Each row is a point. The points of each table are mixes of a few directions, plus a little noise. Count the directions of each table, and those that both share. Where both have some left over, give the other angles between the two spaces (their principal angles), to ten degrees, smallest first.
In the rows, 128 means zero.

First, 7 rows:
[[189  71]
 [ 98 154]
 [112 143]
 [187  73]
 [119 137]
 [ 66 186]
 [125 131]]
Second, 7 rows:
[[ 99 106]
 [115 118]
 [ 49  68]
 [128 128]
 [205 186]
 [136 134]
 [164 155]]
Directions: first 1, second 1, shared 0; angles 80

First, 7 rows:
[[133 112 130]
 [103 198 115]
 [155  55 143]
 [ 96 213 108]
 [151  68 142]
 [152  63 141]
 [105 186 116]]
Second:
[[148 100 185]
 [101 162  55]
 [111 149  82]
 [151  98 189]]
Directions: first 1, second 1, shared 0; angles 50

First:
[[118 117 138 122]
 [133 135 123 130]
 [136 138 122 131]
 [199 203  61 160]
 [102  99 153 116]
 [192 197  68 160]
 [ 70  68 182 103]
 [ 74  71 180 104]]
Second (5 x 4):
[[111 143 167 129]
 [159 165 155 129]
 [120 142 176 125]
 [155  28  27  99]
 [ 95 162 115 159]]
Directions: first 1, second 3, shared 1

First, 7 rows:
[[112 112 124 151 124 128]
 [111 104 121 163 117 126]
 [164 175 141  62 143 130]
 [ 37 162 179  99 217 173]
 [144  93 102 171  88 110]
 [186 132 109 113  92 107]
 [140 121 119 137 112 120]]
Second (9 x 6):
[[145  85 164 135 156 188]
 [142  91 157 133 152 177]
 [129 127 131 129 129 132]
 [139  86 149 129 155 170]
 [107  75  71  98 160  76]
 [109 150  83 115 113  65]
 [125 249 135 150  51  93]
 [124 140 120 127 120 114]
 [132 148 141 136 115 136]]
Directions: first 2, second 2, shared 0; angles 70, 80

First:
[[136  68 136 134 155 119 131 102]
 [127 143 114 131  63 172 137 189]
 [117 203 151   7 153 216  77 102]
 [145  64 138 139 145 102 119 132]
 [124 241 107 179  79  47 119 207]
 [126  65 113 150  90 180 170 135]
 [106 182 112 171 151  81 162  74]
 [135  86 134 141 148 107 131 112]
 [135 100 146  98 167 129 107 101]]
Second (7 x 8):
[[111 161 121 109 124  88 173 135]
 [126 131 128 126 128 124 132 129]
 [127 131 128 126 128 124 132 129]
 [170  49 145 173 137 224  20 110]
 [ 93 195 113  90 121  46 220 143]
 [107 167 119 105 125  81 182 136]
 [163  63 142 166 135 208  38 113]]
Directions: first 4, second 1, shared 0; angles 50

First, 9 rows:
[[167 193 177 117 161 154 142 115]
 [107  93 102 134 111 114 120 135]
 [114 105 111 132 117 119 123 133]
 [171 200 182 116 164 157 144 114]
 [173 204 185 116 166 158 145 113]
 [ 56   7  38 148  68  80 102 152]
 [ 88  61  78 139  95 101 113 141]
 [130 132 131 127 130 129 129 127]
 [145 156 149 123 142 139 134 122]]
Second (9 x 8):
[[117 197 136 140 166 140 133 153]
 [141 176 148  71 172 144 111 105]
 [151 115 123 123  81 104 132 135]
 [119 119  78  98  70  74 107 162]
 [102  50 117 203 107 135 149 130]
 [106 128  97  86 129 109 100 133]
 [177 126 200 162 151 177 164  85]
 [190 106 155 131  64 113 150 115]
 [ 49 136  99 137 212 156 105 134]]
Directions: first 1, second 4, shared 1

First, 9 rows:
[[151 121  94 123  79 137 104  43  98]
 [115 105 103  75 138 110  96  93 127]
 [ 92 174 139 120 145 146 107 186  38]
 [206  88 103 157  73  86 207 124  97]
 [ 97 102 150 126 139 147 106  71 217]
 [139 124 143 149 143 121 155 156 185]
 [141 216  91 135 137 173  41  92 175]
 [156  96 141 141 133  80 214 213  96]
 [ 54 127 186 125 165 151 122 172 120]]
Second, 9 rows:
[[133 113 132 106 115 110 109 119 129]
 [156  78 132  64 105  57  93 123 161]
 [164 112 120 112 151  75 157 185 177]
 [109 136 146 121  95 143  91 107  70]
 [100 146 101 179 163 199 160  68 167]
 [ 76 132 159 108  54 174  36  31  23]
 [137 157 114 175 175 147 190 182 151]
 [122 147 149 131 108 130 115 161  66]
 [154 132 100 157 188 119 199 176 208]]
Directions: first 5, second 3, shared 2; angles 50

First:
[[105  80 177 130  74 104 176 126 133 108 167]
 [134 140 114 128 142 134 116 129 127 134 118]
 [145 159  96 127 163 144  97 129 126 142 102]
 [133 137 118 127 138 133 118 129 127 133 121]
 [152 176  79 127 180 151  82 130 124 149  90]
 [138 148 107 127 150 138 108 129 127 137 111]
 [109  91 167 129  87 110 165 125 131 111 157]
 [ 90  52 208 131  43  90 205 124 135  95 190]
 [148 167  86 126 172 148  88 130 124 145  95]]
Second (8 x 11):
[[136 152 111 113 134 141 111 123 111 119 114]
 [ 92 102 146 136 130 117 156 130 162 151 164]
 [103 120 143 112 106 127 147 120 126 116 153]
 [ 90  98 153 133 119 115 162 128 158 143 168]
 [124 198  74  85 163 169  84 112 102 124 107]
 [127 139 126 113 118 135 125 121 113 113 127]
 [249 127 118 180 126 113  80 153  85 103  32]
 [105  89 153 153 129 107 158 137 168 156 158]]
Directions: first 1, second 3, shared 1

First (9 x 12):
[[116 133 136 136 221 106 160 160  66 177 190 114]
 [ 75  97 120 131  93 124 140 166  76 154 135 105]
 [165 152 148 145 106  63 116  78 100  79 126 154]
 [ 40 146 107  97 116 149 164 103  87  54 106  60]
 [210 135 154 161 110  68 114  83 110 106 117 166]
 [112 113  97 145 129 202 115 136 243 180 109  86]
 [ 85  86 116  94  57 168 120 184 111 137 103 139]
 [137 117 127 108 193 177 158 147 120 143 126 105]
 [212 175 145 138 124  95  56  93 241 121 139 220]]
Second:
[[145  96 139 107 127 135 135 176  78 152 134 160]
 [153  83 144 106 118 131 130 195  63 167 139 179]
 [157 133 131 197  35  46  54 120 194 180 153 188]
 [ 98 149 117 101 187 173 169  96 127  77 108  66]
 [ 88 163 112 104 194 177 172  76 143  62 103  46]
 [147 130 130 170  69  76  81 125 167 162 145 168]
 [103 127 124  73 205 195 189 130  79  82 107  74]
 [134 142 125 165  89  91  94 106 175 141 136 141]]
Directions: first 6, second 2, shared 2

First, 10 rows:
[[114 117 134 128 127 134 127 120 116 126 123 120 133 115]
 [117 120 133 128 127 134 128 122 116 127 123 121 134 116]
 [118 118 134 128 127 133 128 122 120 127 125 122 132 118]
 [130 128 128 128 129 129 129 128 129 130 128 129 127 128]
 [ 60  75 158 124 123 160 125  88  66 119 102  85 159  63]
 [159 153 114 129 129 115 129 145 155 132 138 146 115 157]
 [ 25  46 173 125 120 174 124  70  36 113  91  65 171  31]
 [ 84  91 150 127 123 148 126 103  88 121 111 101 146  83]
 [229 209  81 133 136  82 132 186 221 142 166 189  85 225]
 [249 224  74 134 138  73 133 197 237 145 171 200  77 242]]
Second:
[[247 222  74 133 138  75 134 194 236 147 172 200  78 239]
 [106 112 138 127 128 138 127 117 109 126 120 115 137 108]
 [ 65  79 156 127 124 156 125  93  72 117 103  90 154  69]
 [119 121 132 128 127 131 128 123 119 127 125 122 130 121]
 [ 12  36 183 124 121 181 124  61  23 111  84  57 179  19]
 [224 205  85 133 136  85 133 183 213 144 164 187  87 220]
 [ 84  91 146 127 124 148 126 104  87 121 112 101 148  88]
 [146 141 120 128 130 119 130 137 142 130 134 139 121 142]
 [138 134 124 130 129 125 130 132 134 129 129 134 125 136]
 [142 138 124 129 127 122 129 134 137 130 135 137 123 140]]
Directions: first 1, second 1, shared 1

First (10 x 18):
[[146 118  93 111  69 126 176 123 114 102  70 111 123  88  70 137  99 161]
 [136 249 123 136 180 119  64 137 145 153 157 145 145 154 145 136 172  52]
 [ 82 131  94 124 115 151 130 115  98 122 123 139 108  74  64 131 108 180]
 [105  58 129 128 138 122 138 134 119 140 131 112 104 134 152 121 126 147]
 [165  87 196 145 108 140 144 124 158 115 148 143 161 166 185 116 110 125]
 [111  75 120 122 161 105 126 138 122 147 132 105 102 147 157 127 149 122]
 [160 123  86 127  95 101 154 160 130 155  58  82 103 132 157 127 126  89]
 [ 82  74 147 142 145 149 116 126 119 141 163 141 109 124 150 115 117 161]
 [145 168 149 113 136 131 125  99 133  88 154 155 168 127  83 142 136 139]
 [149 200 142 131 134 134 106 120 142 117 144 151 159 134 117 134 137 103]]
Second, 8 rows:
[[139 201 109 133 142 140  86 164 155 119 145 124 132 110 115 133 146 105]
 [127 121 130 128 127 126 132 125 127 128 127 129 130 129 127 128 126 131]
 [110   8 159 122 103 111 195  70  85 140 100 136 119 156 149 122  98 167]
 [114  36 152 121 109 113 180  82  94 137 106 134 122 151 143 122 106 158]
 [119  73 141 127 117 119 159 103 109 133 114 132 125 141 138 124 115 145]
 [146 241  98 135 151 147  63 184 169 116 154 120 135 100 109 133 154  91]
 [142 227 101 133 148 142  72 176 163 119 150 121 137 105 113 135 151  96]
 [125 114 131 126 125 125 135 121 123 131 125 128 128 131 130 127 124 133]]
Directions: first 5, second 1, shared 0; angles 30

First:
[[155 107 156 104 126  79 115 129  78 150 140 114  39 121 191 143  80 121
  144 152]
 [136 146 155 111 124  89 152 148 128 122 144 139 111 123 165 123  90 113
  119 112]
 [146 168 131 136 120 138 152 143 198  38 101 138 249 115 100 102  97 125
   84  86]
 [120 128 130 114 131 116 139 138  95 188 152 135  65 142 143 139 154 118
  142 132]
 [114 118 125 124 153 132 145 122 111 200 137 130  87 149  97 129 210 137
  147 150]
 [140 153 134 127 124 125 146 141 161  87 118 135 181 123 120 114 108 123
  104 104]
 [115  90 151 151 161 123 122  87 165  89 100 111 170 112  91 108 142 171
  137 175]
 [155 110  67 123 112 185  74 121  63 189 117 104  73 151 112 166 177 121
  148 140]
 [ 71 132 103 162 102 165 105 124 155  89 145 146 178 116 132 129  93 124
  126 100]]
Second (9 x 20):
[[120 154 119 121 123 144 150 146 133 161 143 153 122 145 123 126 153 118
  124 107]
 [126  92 143 122 147 129 121 105 103 192 138 140  40 140 146 133 136 155
  168 183]
 [ 97 141 161 134 120  84 148 143 153  81 150 138 155 105 170 115  66 114
  113 100]
 [170 151 109 122 123 135 127 140 135  95  95  99 191 126  92 127 150 115
   96 104]
 [144 167 120 116 123 130 158 156 139 129 127 134 162 139 109 123 153 109
  104  91]
 [155 160  85 114 104 189 129 150 123 162 125 154 131 155 111 138 149 111
  121 100]
 [103 107 124 149 147 113 118 108 132 105 113  86 175 117  79 124 189 136
  119 138]
 [ 50  44 126 166 135 157  61  63  96 174 155 135  34 119 159 147 108 173
  201 206]
 [188 139 165 104 123  77 133 142 135  62 105 112 146 107 167 118  48 120
  102 121]]
Directions: first 5, second 5, shared 4; angles 40
